Each row of a before or after table is a point. The points were changed in one or more steps. Then noise was added and the rows were shuffled. The steps act on how far a point lies along the listed directions, d1 being the first. Write out the steps. A step turns or swaps two directions, mirrors them in a line or flattens them onto one, adds a multiple of one to another, or multiplies one. Angles are multiples of 10 degrees, from the lower direction toward the higher: turns from -170 to 170, lines from 10 to 170 but not 90. Use the fewest steps. Two steps may share a direction if one is a turn and the other turns, adds or multiplies; they go together, in the order done. Otherwise the lowest direction goes first.
(in the rows, 128 means zero)

Directions:
(1): [156  90]
(2): [ 90 100]
Before (10 x 2):
[[ 98  47]
 [167 154]
 [155 103]
 [163 159]
 [166 158]
 [149 170]
 [160 147]
 [ 87  94]
 [131 124]
 [110 121]]
After:
[[124 125]
 [157  82]
 [104 169]
 [ 99 166]
 [ 95 112]
 [105 156]
 [100 169]
 [120 174]
 [132  44]
 [143 116]]
Steps: swap d1 and d2

Directions:
(1): [130  84 176 120  90  97]
(2): [155 102 116 171  96 176]
(3): [204 130 118 110 138 107]
Before (9 x 6):
[[164 170 135  74 163  77]
 [165 105 100 157 111 158]
 [109 110 129 119 113 116]
 [120  93 134 146 129 140]
 [100 115 121 170  69 173]
 [108 149 106 115 141 129]
 [ 26 138 124 132 107 182]
 [ 67 179 150  56 174  82]
 [182 115 130 130 118 130]]
After, 9 rows:
[[132  94 141 159  53 147]
 [148 108  94 165 116 166]
 [169 140 105 136 137 151]
 [127 195 113  89 182 108]
 [ 70 165 165  52 163  71]
 [133 108 129 113 116 109]
 [ 62  81 180 113  61 133]
 [141  89 136 140 129 131]
 [ 90 135 122 117 129 127]]
Steps: turn d1 and d3 by 60 degrees

Directions:
(1): [ 50 120  89 115 121 105 110 106  88  88 129]
(2): [121 133 117 169 212 136 140  79 152 116 128]
(3): [111  62 119 166 122  87 158 164 162 127  93]
Before, 13 rows:
[[127  80 122 108  70 100 148 186 119 129 102]
 [110  74 124 139  67  97 158 170 135 125 104]
 [ 89 112 109 114  75 108 118 138 120 136 135]
 [103  62  94 172 101  67 168 186 149 130  87]
 [ 78 110 104 144 175 113 130 108 123 107 132]
 [ 63 129  82 138 223 118 132  58 133  94 133]
 [162  80 131 141  72 112 140 189 151 156 111]
 [122 114 133 115  71 138 127 159 139 133 122]
 [153 139 163 112  60 116 125 184 134 176 112]
 [ 20 149  79 122 182 128 112  59  94  83 145]
 [117 112 113 125  51  83 116 181 115 123 122]
 [ 92  90 127 108  64 102 131 168 106 122 119]
 [ 98 109 142  94  85 119 108 137 117 117 123]]
After (13 x 11):
[[ 89  73 115 143  75  98 157 158 121 113 107]
 [192 184 160  51  78 168 106 143 114 175 159]
 [ 88  97  86 114  50  78 134 190  89 120 110]
 [128  95 124 146  98 109 141 152 158 152 120]
 [112  61 134 145 102 100 157 172 151 135  98]
 [116  85 109 172 106  66 148 174 152 122 106]
 [157 143 151  90  92 143 117 165 116 153 143]
 [105  90 112 152 120 124 138 141 158 117 112]
 [215 168 183  95  83 173 133 174 149 190 146]
 [125  85 150 134 121 120 142 147 158 132 108]
 [ 69  76  74 143 112  92 118 133 112  94 117]
 [ 66  99  98 181 160  88 142 124 151 123  97]
 [ 98  63 105 139 108  88 154 158 125 111  97]]
Steps: turn d1 and d3 by -140 degrees; turn d2 and d3 by -110 degrees

Directions:
(1): [137  97 132 188 132 123 134 117  86 103 162 205 125  92]
(2): [125  73 124 100 130 168  84 190  86 148 122 113  99  95]
Before, 14 rows:
[[122 182 148 157 117 114 147  90 160 113 119 132 158 155]
 [144 109 145 182 118 110 135 119  78 100 152 177 111  85]
 [142 110 124 193 133 111 148  89 102 107 153 208 134 102]
 [150 192 127 201 133  78 174  51 176  89 138 174 171 155]
 [127 174 129 141 111  87 174  70 185 115 101 131 167 181]
 [128 204 123 153 104  71 181  52 182 138 128 132 166 191]
 [147 153 133 176 123  86 176  80 156 107 144 167 157 140]
 [128 185 137 180 128  70 178  41 146  98 161 202 159 136]
 [130 177 132  89 116 108 155 101 184 141  97  64 152 187]
 [109 119 116  74 123 151 113 144 126 144 107 102 126 157]
 [120 119 136 166 126 104 158 102 109  97 159 162 129 105]
 [122 147 144 124 131 115 142 104 153 120 120 128 124 155]
 [141 139 121 198 126  82 175  62 130 110 167 197 154 148]
 [144 102 132 162 137 125 117 132  82 120 138 166 130  85]]
After, 14 rows:
[[150  97 134 191 124 109 156 115 111 106 156 191 138  98]
 [124 105 145 180 121 143 115 138  95 111 137 180 134  94]
 [108 103 118  77 126 155 107 153 118 148 112 104 122 147]
 [137  54 135 178 113 140 121 149  73 110 131 202 121  93]
 [149 116 124 201 123  96 161  80 107 109 172 216 143 123]
 [133  54 132 128 127 162 100 183  61 140 129 142  96  90]
 [140 182 144 165 107  81 165  71 148 103 134 135 139 133]
 [140 151 128 175 125  86 167  61 147 106 136 184 148 139]
 [143 174 136 141 136  92 152  86 148 126 121 119 160 138]
 [153 100 122 228 133 120 134 110  84  88 159 230 134  85]
 [117 142 140 159 123  94 165  90 130  96 149 151 138 118]
 [125  95 144 138 136 136 120 131 114 115 136 160 108 115]
 [132 121 136 201 135  96 147  86  91  91 180 245 131  86]
 [136  62 119 190 114 137 111 142  48 137 166 219 111  83]]
Steps: mirror d1 and d2 in the line at 140 degrees

Directions:
(1): [125 146 123  77 170 140 141 111 143 117 124 140 155 204 138 176 165 159
 162 163 102 162 190 169]
(2): [142 152 132 144 131 158 188 188  68 127 109 104 107 166 126 164 160  86
  87 152 148 161 123  70]
(3): [150 113 103 156 125 133 108 137 189 200 110 115 157 140 137 128 134 190
 123 184 156 114 139  53]
(4): [139 149 139 145 124  98  99 164  92  83 193  79 166  81 126 148  98 143
 142 167  85 129 186  99]
Before:
[[140 137 128 131 118 110 124 126 102 120 152 117 122 121 113 144 129 109
  128 133 119 142 146 131]
 [124  92 115 133 113 119  91  88 184 167 117 151 114 105 134  87 108 150
  130 110 148  80  77 115]
 [146 124 125 103 108 111 105 150 129 115 166 110 129 108 128 141 100 137
  159 121  92 135 165 156]
 [127 158 135 131 145 117 143 176  66  81 162  91 150 132 116 170 123 113
  130 179  77 169 178 124]
 [133 113 112 102 136 142 125 114 158 143 111 168 124 178 125 122 164 136
  134 133 130 131 122 141]
 [143 109 136  93 156 112 116  94 190 131 141 125 177 190 140 132 144 188
  162 160 118 127 169 148]
 [122 102 162 174 103 112 134 127 103 115 136 152 109  63 135  90  91  64
  111  40 150  99  48 133]
 [116 118 130 157 103 121 114 114 168 182 103 143 123 112 121 100 107 133
  104 109 168  99  83 114]
 [135 132 118 144 133  87  97 121 140 124 171  97 186  94 136 114 102 163
  153 163 105 101 183 123]
 [ 90 145 147  77 171 111 107  71 151 103 146 172 149 161 132 139 143 143
  144 103  73 129 172 236]
 [146 114 130 135 135 127 102 103 195 175 121 145 158 148 127 106 131 161
  124 137 161 122  93 109]
 [101 131 154  83 140 104 118 101 124  84 168 133 161 144 138 142 136 150
  175 141  78 134 193 191]
 [143  95 127 180  97 129 111 119 154 186 109 138 118  80 129  89 127 105
  115  86 176  88  57  81]
 [ 91  91 119 108 137 134  95  68 206 153 120 184 112  95 122  80 105 140
  147  69 147  84 101 182]]
After (14 x 24):
[[157 145 138 145 141  93  77 168 110  98 216  68 212  80 138 180 120 166
  175 192  67 130 231  77]
 [120 106  97  97 147 133 147  64 197 191  74 173 134 186 141  96 152 153
  139 110 154 110 120 178]
 [144 112 122 156  98 116  99 155 125 125 146 134 123  97 115  91 116 119
  119 131 128 105  99  93]
 [ 93  84 144 103 109 132 151  62 162 154  81 195  77 146 133  73 150 100
  122  49 167 108  52 195]
 [141 106 111  87 111 145 139 107 175 157  97 159  94 159 134 127 135 130
  149  88 131 139 108 197]
 [ 86 116 143 139 119 114 104  79 149 144 119 184  89  90 122  71 114  95
   85  38 132  88  58 193]
 [130 129 121 125 120  87  58 123 144 109 195  94 175  82 132 138  85 187
  167 176  78  98 177  97]
 [136 132 118 115 132 127 145 107 120 147 120 141 105 156 114 136 155 110
  125 118 138 139 124 152]
 [154 124 142 156 124 104  78 129 170 144 171 109 174 101 122 119 107 170
  131 159 132 127 131  78]
 [120 157 143 157 122  96  81 155 135 113 185  83 191  96 128 150  86 165
  140 184  90 121 195  95]
 [110 124 136 132 131  90  46 129 148  88 216 120 179  25 123 106  59 158
  166 129  86  88 186 140]
 [128 159 167 127 156  84 111 151  72  35 229 105 204 104 152 187 106 134
  188 137  50 148 225 152]
 [104 112 115 101 146 172 195 113 134 167  37 188  80 216 123 128 179  76
  101 103 164 161  64 172]
 [141  75 133 140 114 127 125  79 196 180  99 143 118 135 125  67 127 135
  116  84 182  84  53 125]]
Steps: turn d1 and d4 by -140 degrees; multiply d4 by 1.6

Directions:
(1): [154 152 113  92 118 151 201 136 140 153 162  81 114 167 128 106 138 132
 114 100 131 105 120 120 120 108 144 122 167  54 113 109 102  73 136 220
 100 212 157  84 150 187 114 155 205 180 174 164 141 139 115 141 169 167
 148 131 126 124 135 108 102 144 125  96]
(2): [113  81 112  76  94 168 130  96 133 118  94 131  47 101 148 147 153  77
  95 163 154 116 160 152 154 145 114  67 183 167 157 145 118 166  72 164
  79 170 135 146  78  73  78 111 116 102 136  82 119 163 121 195 135 153
 154 142  90 146 153 116 126 175 133 103]
Before, 9 rows:
[[129 128 136 145 133 118  95 126 120 124 115 142 154 108 137 140 115 143
  131 135 122 125 114 132 128 130 126 140 109 152 123 138 135 147 127  91
  148  97 126 139 126 114 141 117 108 131 121 115 125 133 128 125 109 104
  119 117 143 116 122 128 133 112 123 149]
 [131 126 119 127 133 126 120 126 128 125 123 132 110 129 138 137 124 127
  120 130 124 133 123 133 138 131 135 130 139 130 130 127 125 142 117 139
  128 134 132 132 107 119 124 127 127 125 127 121 129 143 122 138 133 132
  135 132 121 141 135 129 133 126 126 123]
 [130 136 135 131 127 117 135 142 136 142 131 117 143 132 126 127 132 144
  146 119 124 125 127 133 121 125 128 137 115 114 131 123 136 108 141 120
  126 130 138 111 143 150 140 130 124 131 134 141 140 105 131 119 134 121
  113 128 135 125 125 122 135 111 121 126]
 [135 161 137 164 143 106 139 147 127 141 157 120 171 153 122 117 113 163
  144 103 110 135 106 109 106 113 142 172 108  95 110 118 127  92 168 132
  166 115 126 115 159 177 146 135 141 153 131 166 136 119 120  86 129 113
  112 117 153 124 113 129 120  98 127 144]
 [104 107 133 108 110 151 122 109 128 118 104 129  83 101 141 135 133  89
  124 146 144 128 153 137 150 140 100 101 157 150 148 140 133 158 108 131
  117 129 126 148  93  87 111  98  96 114 131  96 130 146 127 158 120 136
  139 132 111 145 141 119 123 152 134 117]
 [127 132 120 108 122 142 149 123 136 130 133 108 114 136 124 117 136 119
  124 118 127 121 131 133 114 121 138 117 145 102 132 122 113 115 117 158
  112 155 140 124 134 140 118 127 151 138 149 132 126 135 124 139 154 148
  145 134 116 129 138 126 118 134 129 103]
 [122 118 132 152 134 116 101 125 126 124 124 155 141 117 128 130 123 133
  136 139 129 137 122 124 134 132 120 138 112 158 137 140 126 150 135  86
  149  83 117 139 126 106 130 109  93 114 108 119 120 122 126 116 117 112
  109 133 130 118 120 140 143 115 116 136]
 [115 112 132 124 118 137 103 128 119 113 112 129 109 114 131 140 124 113
  125 149 142 123 139 138 141 135 126 104 138 162 144 131 145 144 108 116
  116 119 130 137 104  95 106 119  96 114 130 112 128 142 132 149 120 125
  130 138 114 132 135 130 137 141 126 130]
 [121 120 124  93 111 152 152 123 137 137 124 119  99 131 133 129 142 102
  107 139 140 115 140 143 134 122 119 103 158 120 134 127 121 133 105 155
  105 163 133 118 111 135 100 127 152 130 144 125 128 137 131 148 139 142
  146 142 121 127 138 117 111 160 127 113]]
After:
[[141 144 135 142 136 118 120 135 124 135 135 128 163 125 131 127 116 154
  132 119 117 119 104 125 121 121 133 149 113 118 111 128 130 121 141 113
  146 118 138 122 139 145 146 132 134 154 135 137 132 130 125 117 120 113
  121 115 150 112 120 125 125 108 121 144]
 [117 115 121 109 120 141 126 115 133 117 118 125 103 118 126 127 135 106
  121 136 129 128 141 141 121 129 131 106 144 131 141 130 119 141 103 134
  111 135 131 143 115 109 113 116 124 115 136 112 121 138 127 146 141 141
  146 135 107 133 144 130 125 140 131 110]
 [106  87 119  75  94 169 135 106 139 126  96 132  59 106 143 144 151  74
   94 164 155 115 160 157 150 137 109  72 179 161 153 142 121 168  70 149
   87 163 129 140  79  91  78 111 125 101 136  89 120 153 133 180 130 145
  155 149 101 134 148 116 115 181 131 109]
 [ 97  73 116  60  82 185 138  85 132 116  82 125  19  88 156 145 154  49
   97 168 164 113 174 155 169 150  91  51 206 167 169 150 121 177  65 174
   75 176 137 153  57  54  66  87  99 103 145  66 126 174 119 215 130 163
  163 145  80 159 160 106 117 192 137  90]
 [129 116 118 118 125 135 122 121 128 126 117 134  94 124 142 139 129 119
  114 137 129 133 131 136 146 137 132 118 150 139 134 130 123 149 107 145
  117 141 133 137  96 108 114 126 127 121 128 115 126 149 121 153 132 135
  140 135 113 142 141 129 133 135 128 119]
 [133 149 143 150 140 102 127 152 133 145 139 120 169 138 120 123 124 160
  159 110 115 130 117 128 114 125 132 158  95 106 122 119 141  99 158 101
  145 111 136 107 155 164 156 133 125 138 128 153 142  94 132  96 130 109
  104 122 147 120 118 128 138  96 120 134]
 [135 135 127 144 135 118 130 134 131 137 142 138 147 137 125 120 123 143
  132 124 128 127 112 120 128 124 128 142 120 121 129 130 116 121 148 119
  147 113 128 114 142 139 130 123 128 138 128 140 129 120 123 112 132 125
  116 133 135 112 117 136 132 115 114 128]
 [143 200 154 219 175  67 126 175 121 147 184 124 248 171 103 104  92 210
  178  74  83 150  78  88  84 101 153 228  51  69  86 105 140  66 219  83
  217  63 114 107 204 219 196 146 139 170 116 205 143  86 130  23 116  85
   85 103 188 108  89 146 126  52 121 170]
 [113  94 123  92 100 160 121 116 124 117 105 122  68 109 142 143 139  91
  106 158 155 113 152 146 152 137 123  76 172 164 155 137 134 149  85 155
   87 159 140 136  88  85  81 118 107 113 146 100 126 162 124 179 134 148
  146 148  96 144 147 119 133 165 128 110]]
Steps: multiply d1 by 0; multiply d2 by 2.5
